Every row gives one point. Each copy is the shape, with its points in the same order, turned, moved and blurred by noise. Is it also mirrored, or only turned?
In the rows, 128 means zero.

Shape (8 x 3):
[[ 97 138 159]
 [140  94 114]
 [189 166 168]
 [104 122 140]
 [ 86 102 130]
 [136 146 136]
 [104 126  60]
 [190  84 104]]
Copy 1 (8 x 3):
[[119 126 167]
 [130  85  97]
 [123 184  74]
 [129 106 139]
 [130  83 160]
 [143 139 118]
 [198  68 129]
 [133  95  46]]
Copy 1 is: mirrored
Copy 2 (8 x 3):
[[ 82 132 159]
 [140  87 138]
 [157 173 161]
 [ 92 109 129]
 [ 81  83 132]
 [119 135 128]
 [111  80  73]
 [189  80 139]]
Copy 2 is: only turned
Copy 3 (8 x 3):
[[ 97 129 150]
 [139 100  92]
 [192 149 165]
 [107 121 127]
 [ 86 104 111]
 [138 144 128]
 [105 150  53]
 [188  95  81]]
Copy 3 is: only turned
Copy 4 (8 x 3):
[[128 145  90]
 [131  89 146]
 [185 177 163]
 [125 127 106]
 [111 102 101]
 [136 151 139]
 [ 64 106 157]
 [156  74 196]]
Copy 4 is: mirrored

Shape (9 x 6):
[[149 135 161  87 110  99]
 [133 195 134 176 126  87]
 [130 130 131 105 168 100]
 [ 48 140  92 155 130 228]
 [124 119 106 162 127 105]
 [104 158  82 132 127 130]
 [ 60 121 156 131 100  92]
 [146 157 130 176 140  88]
 [140 163 132 117 118 137]]
Copy 1 (9 x 6):
[[149 153 173 102  93 107]
 [162 228 136 164 131 116]
 [155 136 138 118 151 102]
 [ 63 120  89 203 136 203]
 [164 149 123 181 121 107]
 [124 160  86 158 122 125]
 [ 88 151 170 179 109  84]
 [180 191 139 168 139 112]
 [143 170 134 128 106 147]]
Copy 1 is: only turned
Copy 2 (9 x 6):
[[134 134 154  74 116 150]
 [141 217 120 134 106 115]
 [122 138 134 108 171 128]
 [ 13 156  41 162 115 182]
 [120 133 113 154 102 110]
 [107 160  63 120 119 127]
 [ 59 148 139  87  87  97]
 [145 178 134 151 114 111]
 [122 168 113 107 121 167]]
Copy 2 is: only turned
Copy 3 (9 x 6):
[[180 153 160 121 119 128]
 [ 82 165 153 127 135  66]
 [154 146 139 142 171 124]
 [ 53 182  62 118 146 227]
 [107 113 115 136 141 115]
 [105 168  90 151 139 127]
 [108 130 169 174 104 164]
 [ 93 134 143 122 149  81]
 [136 181 130 109 129 125]]
Copy 3 is: mirrored

Shape (13 x 8):
[[108 145 155 132 105 151  72  57]
 [121 144 103  81 171 156 141 187]
 [144 122  76 100 129 112 143 137]
 [188 135 111 106 173 166  99 104]
 [108 115 160 101 141 155 145 125]
 [135 148 161 189 171 155 135 134]
 [146  95 156  97 129 161 135 176]
 [117 145 177  78 148 116 141  76]
 [136  77  96 151 139 161 101  99]
 [124 131 112 114 119 171 146 157]
 [117 135 173  82 155 163 107 155]
 [194 124 138 101 163  25 135 163]
 [113 118 170 108  39 151 102 186]]
Copy 1 (13 x 8):
[[139 126 166 138  81 132  86  57]
 [105 144 103  83 170 154 136 163]
 [146 127  68 118 157 122 148 122]
 [159 107 127 111 174 198 109  91]
 [116 112 157  89 117 128 146 118]
 [141 130 194 166 141 162 149 147]
 [132  83 130  80 118 152 146 160]
 [161 146 172  72 131  98 126  82]
 [116  66 123 163 138 153 134  82]
 [111 124 105 109 115 157 162 139]
 [116 121 161  71 122 144 107 142]
 [233 105 106  97 198  96 115 174]
 [134 102 103  96  28 133 118 173]]
Copy 1 is: only turned
Copy 2 (13 x 8):
[[102 145 132 165 112 139  75  56]
 [ 98  86 130 131 109 145 133 214]
 [148  95 111 122  94 118 157 146]
 [146  58 117 193 114 148 103 137]
 [ 97 116 167 137 137 155 133 129]
 [115 154 143 223 153 135 135 155]
 [144 111 170 131 129 188 133 170]
 [ 96 100 200 149 109 111 120  89]
 [148 108  83 154 161 155 131 104]
 [113 125 124 140 101 172 147 160]
 [ 97 107 181 144 124 164  86 164]
 [211  93 191 138 113  56 136 178]
 [151 192 168  95  90 198  99 145]]
Copy 2 is: mirrored
Copy 3 (13 x 8):
[[129 130 162 109 129 124  67  31]
 [ 98 165 135  74 155 178 149 167]
 [101 139  93 108 143 115 137 141]
 [165 154 118  98 203 138 107 113]
 [125 122 172  92 132 152 153 104]
 [149 147 190 171 150 168 108 132]
 [159 116 148  75 118 159 147 151]
 [117 145 192  86 154  93 150  73]
 [138  86 105 132 161 156  98  98]
 [125 149 123 103 114 173 143 124]
 [136 145 187  54 141 164 126 123]
 [125 136 157 105 161  37 127 210]
 [148 126 149  60  26 150 103 126]]
Copy 3 is: only turned

Shape (15 x 11):
[[113  86  22 133 118 126 160  77  90 113 128]
 [106 117 140 131 159 119 127 182 147 103 228]
 [144 110 151 157 158 121 122  75 159 122 135]
 [129 100 179 116 169 104 150  80 101 136 131]
 [127 132 182 152 162 141 138 116 106 207 107]
 [ 99  97 145 130 110 116 217 104 121 127  94]
 [119 142 160 157 133 160 194 146 108  95 108]
 [ 95 133 104 108 130  98 131 190 141 178 102]
 [109 197 145 142 164 130 184  87 131 137  95]
 [ 97 126 148 146 133  92 124 154  89 120  94]
 [ 89 146  60  83  39  96 127 113 118 102  98]
 [119 114 164 134 121 140 116 121 101 122 133]
 [178 206 106 138 141 122 139 130 114 133 118]
 [ 90 127 176 146 162 209 151 184  93 101 106]
 [147  96 171  84 145  97 117  85 148 103 138]]
Copy 1 (15 x 11):
[[126 135  37 142 132 115 182  84 131  80 117]
 [111 107 142 113 145 169  77 162 144 102 220]
 [157  86 168 117 134 109 111  94 101  88 126]
 [132  90 169 102 182  79 122 102 143 106 113]
 [112 123 198 156 178  93 110 104 114 167 100]
 [100  93 159 155 153  92 208 127 146  84 121]
 [127 149 188 153 177 144 174 155 138  82 125]
 [ 69 144 126 160 117  93 123 189 116 157 141]
 [113 182 210 113 140  85 176 109 109 105 115]
 [ 87 147 149 161 160  91 105 163 148  84 104]
 [104 146  76 136  48 101 171 163 186  89  91]
 [129 109 157 135 153 135 104 132 159 105  99]
 [180 201 152 122 123  92 134 145 128 134 135]
 [ 94 148 190 140 200 194 137 185 124 104  98]
 [149  61 154  73 131  89 110 139 142  94 120]]
Copy 1 is: mirrored
Copy 2 (15 x 11):
[[119 105  10  97 129 133 133  81  73 137 122]
 [107  69  92 147 179  97 151 197 156  79 185]
 [117 105 136 170 127 136 111  96 125 123 162]
 [128 117 163 122 160 124 136  90  88  96 167]
 [129 155 181 146 130 148 172 146  70 140 166]
 [120 122 119 124 108 113 202  73  91  80 115]
 [143 144 109 185 135 108 183 131  88  61 120]
 [ 91 132 125  93 128 102 175 192 117 142  91]
 [ 92 202 129 174 130  95 158 100  89 103 143]
 [113 103 141 141 145  83 150 152  61 114  97]
 [ 93 117  52  73  57  60 114 131  79 101  85]
 [133  98 131 143 119 123 129 149  75  86 148]
 [153 191  97 155 131  69 117 153 108 139 137]
 [132 132 122 193 157 157 175 190  67  40 107]
 [123  97 158 108 135 115  89 101 138  77 152]]
Copy 2 is: only turned
Copy 3 (15 x 11):
[[108 153  56 165 141 147 194  92  65 103 114]
 [106 111 156 120 174 116 158 187 122 127 221]
 [155 130 149 172 175  97 125 106 142 109 129]
 [106 115 183 128 169 113 125  88 119 107 100]
 [159 115 200 129 145 140 138 104 132 185  84]
 [ 91 144 167 167 101 143 174 122 129  94  80]
 [136 146 184 150 113 175 136 170 112  94 108]
 [131 114 130 104 104  97 196 172 123 177  99]
 [150 188 164 130 166 152 153 144 155 115  62]
 [114 136 155 129 114  98 125 163  82 142  89]
 [ 95 194  49 113  61  93 162 135 111 118 108]
 [124 125 152 134 123 130 103 120 112 134 133]
 [205 186 141  87 146 127 162 144 104 118 110]
 [133  94 172 136 119 206  98 196 110 133 111]
 [117 109 145 117 147  73 114  92 147  76 132]]
Copy 3 is: only turned

Shape (18 x 12):
[[179 141 190  89 138 138  77 130 127 106 154 104]
 [133 147 153 114 168 179  47 181 110 123  91 128]
 [154 140 113 103 112 156 150 105 153 177 161  90]
 [174 161 129 112  81 145 119  82 166 113 127 123]
 [108 101  72 140 173  79 133 127  92 118 162 172]
 [167 172 133 155 117 136 136 139 167 124 164  80]
 [114 161 131  94  65 109 130 115 155 121 173  61]
 [156 151 163  75 106 120 144 112 161 127 143  65]
 [109 152 182  58 162 180  74 166 153  93  87 136]
 [125  93  93 150 203  91 105 185 139 149 117 181]
 [122 163 135 127  99 107 136  93 175 104 148  87]
 [135 103  77 144 165  81  61 169 130 157 103 151]
 [ 98 128 127 174 148  71 180 102 105 134 150 137]
 [116 176 123 127 103 103 147 105  90 146 154 112]
 [162 156 175  88  95 138 109 184 147 129 116 145]
 [ 96  82 131 166  95 115 145 110 116 133 167 121]
 [ 99 110 132 165 179  72  96 118 120 183 127 170]
 [125  73 103 159 186  85 115 154  74 142  64 144]]
Copy 1 (18 x 12):
[[170  71 223 140 105 121 106 137 121 106 137 126]
 [173  87 172 114 120 112  98 158  50 102  65  98]
 [138 105 152  83  74 116 140 103 150 157 168  89]
 [152 145 177  98 111 131  94  97 170 131 143 136]
 [144 115  67 164 153 110 136 180  98 114 195 106]
 [147 146 189 125  84  79 156 104 144 120 147  97]
 [ 88 120 189  99  88 102 112 124 183  92 175  85]
 [136  95 210  92  99 110 133 138 190 127 155 100]
 [166  63 200  62 166 107  98 159  92  89  77 117]
 [167  94  72 162 162  54 134 175  80 150 122 100]
 [108 145 188 115 135 105 129 115 175 113 162  99]
 [150 111  88 174 134  72  80 171  93 153 113  79]
 [ 93 137 108 160 145 122 194 164 139 132 173 118]
 [ 89 143 148 117  86 136 142 163 129 123 173 123]
 [152  86 175  94  93  76 106 152 137 106  93 161]
 [ 91  97  99 158 116 131 159 106 151  97 155 106]
 [ 97  94 100 179 158 102 134 160  83 178 136 116]
 [157 102  68 182 147 133 143 211 110 145  88  85]]
Copy 1 is: mirrored
Copy 2 (18 x 12):
[[198 142 187 141 112 117  99 160 110  85 128  95]
 [129 153 154 186 164 140  62 185 120 118 131  71]
 [164 153 142 116 107  97 162 103 131 164 165 131]
 [150 169 148 142  71  76 143 107 154  98 133 101]
 [108  93  83  62 151 111  64 122 140 103 143 156]
 [187 167 100 121 105 125 174 141 130 110 142  97]
 [148 151 154  75  84 118 181  98  98 119 137  73]
 [175 153 187 101  97 111 175 128 121 125 114 108]
 [114 154 222 170 149 162  95 183 154  97 129  77]
 [124  88  81 102 153 147  45 181 184 145 124 131]
 [152 154 135  94  98 120 171  95 145  91 117  89]
 [129 101  83 105 144 109  40 163 162 156 109  84]
 [131 122  78  77 128 149 116  85 127 101  98 175]
 [131 172 116  83 107 123 120  91  87 119 121 133]
 [138 155 166 145  63 145 106 186 123 124 124  96]
 [127  75  96 117 104 136 133  77 104 112 134 134]
 [147 105  91 102 142 159  37  94 159 145  99 133]
 [103  83  82 128 173 112  53 157 131 143  62 148]]
Copy 2 is: mirrored
Copy 3 (18 x 12):
[[207 151 123  95 129 138 131 133  96  95 142  62]
 [229 100 162  99 153 125  64 116 118  96 147 125]
 [161 114 117 109 120 128 179 119 167 170 159  77]
 [154 165 113 119 121 165 170 106 161 112 112  79]
 [111 109  66 143 125  97 117 138  76 152 149 176]
 [163 147 128 139  91  98 168  87 154 104 173  76]
 [107 156 112  92 106  93 148 137 166 110 145  40]
 [158 154 128  87 140 104 186 129 135 126 131  49]
 [192 133 180  71 201 147  92 141 123  86 137 123]
 [186 100 126 170 128  75 111 151  89 144 147 210]
 [112 167 110 138 137 112 160 122 155  98 137  62]
 [195 115 106 160 110  81  86 158 129 151 117 180]
 [ 83 131 101 173 116  80 145 110  66 161 130 115]
 [107 150 105 113 101 102 119  91 110 164 135  76]
 [187 157 175  77 107 129 142 129 111 111 122 122]
 [ 91  83 113 149  80 117 137 144 105 130 128  89]
 [150 122 129 197 127  99  93 160  74 184 124 141]
 [171  65 100 159 136  65  99 120  70 146  81 176]]
Copy 3 is: mirrored
Copy 4 (18 x 12):
[[175 133 168 145 182 127 119 158 153  76 156  97]
 [119 171 168 108 198 130  57 199 113 127 143 102]
 [153 118 123  85 147 166 160 122 178 151 169 127]
 [173 139 125 109 123 177 116  96 164 104 117 116]
 [ 64 112 107 103  99  57 115 134 126 112 180 160]
 [161 146 107 160 122 164 137 157 179 151 160 114]
 [184 146 145 101  88 136 157 116 193 135 171  64]
 [197 127 135 105 134 141 175 149 179 114 141  89]
 [146 193 190  73 170 143  92 215 135  72 121 106]
 [ 63 122 135 111 136  58  89 197 144 145 138 192]
 [151 160 126 123  93 138 158 122 183 120 129  93]
 [ 93 125 129 108 149  48  60 162 148 166 123 155]
 [ 77 117 121 140  79  94 187 128 115 135 154 133]
 [148 140 132 117 104 118 158 104 110 149 176 110]
 [189 126 189 111 125 149  93 184 136 123 135 127]
 [ 70  94 156 123  89 124 144 112 163 137 169  94]
 [ 61 134 167 126 147  57 137 131 129 156 124 167]
 [ 55  86 117 100 150  55 103 178  84 145 109 124]]
Copy 4 is: only turned
